Rows are points. The points of each table are mixes of a few directions, plus a little noise. How many directions does each table use, and how many do they share? Where both have some left over, give the other angles between the two spaces (their principal angles), to ten degrees, smallest first.
(in the rows, 128 means zero)

First, 4 rows:
[[ 69 181]
 [118 136]
 [158 102]
 [168  94]]
Second (6 x 2):
[[176  87]
 [121 134]
 [120 135]
 [181  82]
 [ 75 174]
 [ 94 157]]
Directions: first 1, second 1, shared 1

First:
[[124 140 131 122 123 137]
 [147  75 114 158 154  89]
 [137 102 121 143 141 108]
 [ 94 221 153  76  82 198]
 [153  59 109 167 162  76]
 [147  76 113 157 154  88]
 [141  94 119 148 144 102]
 [115 164 137 107 111 155]
 [ 93 222 153  75  82 199]]
Second (9 x 6):
[[ 92 116 108 117  83  82]
 [123 152  85 141 111  37]
 [ 58 101  96 137 146 126]
 [ 96 142  97 132 154  61]
 [132 104 117 161 128 200]
 [201 131 166 142 132 219]
 [146 142 206  66 160 141]
 [151 138 126 126  93 102]
 [151 124 151 131 143 182]]
Directions: first 1, second 4, shared 0; angles 60

First (10 x 11):
[[116 110 117  31 184  54 148  87 107 116 109]
 [145 115 138 139 135 161 122 131 151 116 124]
 [128  98 122  73 231  93 146  83 115  79 124]
 [137 153 139 241  58 207 105 177 147 146 152]
 [129 139 130 198 123 167 121 145 127 119 151]
 [101 169 115 164  62 108 125 152  98 169 145]
 [ 91 161 107  99  88  57 138 128  83 167 131]
 [148 127 145 100  33 151 111 155 174 179  92]
 [168  77 149  98 196 172 126 106 176  81 106]
 [114 132 117 137 169 109 137 115 101 108 145]]
Second (11 x 11):
[[158 101 146 128 141 176 119 129 170 110 113]
 [136 139 136 171  76 167 114 155 146 148 131]
 [156  87 141 108 202 159 130 105 158  80 117]
 [100 144 110  80 124  58 142 114  91 148 125]
 [156 123 151 107  30 168 107 159 186 177  90]
 [138 109 134  36 109  97 131 115 151 150  87]
 [104 143 111 174 180 111 139 118  83  99 165]
 [110 139 113 217 213 140 137 118  83  73 182]
 [145  98 134 152 227 163 132 105 136  62 142]
 [116 161 127 127  14 115 118 162 129 197 116]
 [ 86 165 104 108  93  53 140 127  75 165 138]]
Directions: first 3, second 3, shared 3

First (10 x 18):
[[190 128 131 116 151 115   7 146 125 162 142 104 145 159 101 128  70 104]
 [ 80 125 128 135 114 143 226 115 132 103 118 146 115 108 148 129 175 147]
 [ 94 146 107 161  89  88 173  98 122  80 114 145 118  56 146 126 142 145]
 [146 115 131 130 137 100  99 105 125 109 145 123 139 120 103 151  97 143]
 [147 146 128 113 133 163  85 175 131 183 114 118 125 167 143  95 132  88]
 [ 75 113 137 126 124 154 244 113 134 103 124 147 116 124 144 138 182 155]
 [147 148 128 110 133 171  85 183 132 192 111 118 123 173 148  89 136  82]
 [190 122 133 117 153 106  10 133 124 149 149 106 148 155  93 139  63 113]
 [119 144 109 156 100  82 126 103 120  92 121 135 125  70 133 128 118 138]
 [ 93  94 149 114 146 157 226 107 136 105 142 140 126 147 121 157 164 163]]
Second:
[[ 80 115 116 106 117 123  35 121 169 143 180 141 160  59 110  19  30 151]
 [150 135 134 139 133 130 172 132 109 120 103 122 113 161 136 179 174 116]
 [156 136 136 142 136 130 182 132 105 119  98 121 110 169 138 191 184 114]
 [157 136 137 142 134 131 185 133 103 119  97 120 108 169 138 195 189 114]
 [120 125 126 124 126 127 110 127 135 131 137 130 134 115 124 108 110 132]
 [ 84 115 116 107 118 123  41 121 166 142 177 140 157  63 112  26  37 149]
 [158 137 136 142 135 131 184 132 103 118  96 120 108 172 139 195 189 114]
 [120 126 126 124 126 128 114 127 133 130 136 129 133 118 125 112 112 132]
 [ 85 115 116 107 119 124  45 122 164 141 175 139 156  66 112  32  42 149]
 [144 132 132 135 131 130 158 131 116 123 112 124 118 150 133 163 159 120]
 [155 137 135 141 135 131 180 132 105 120 100 121 111 167 139 189 183 114]]
Directions: first 3, second 1, shared 0; angles 60
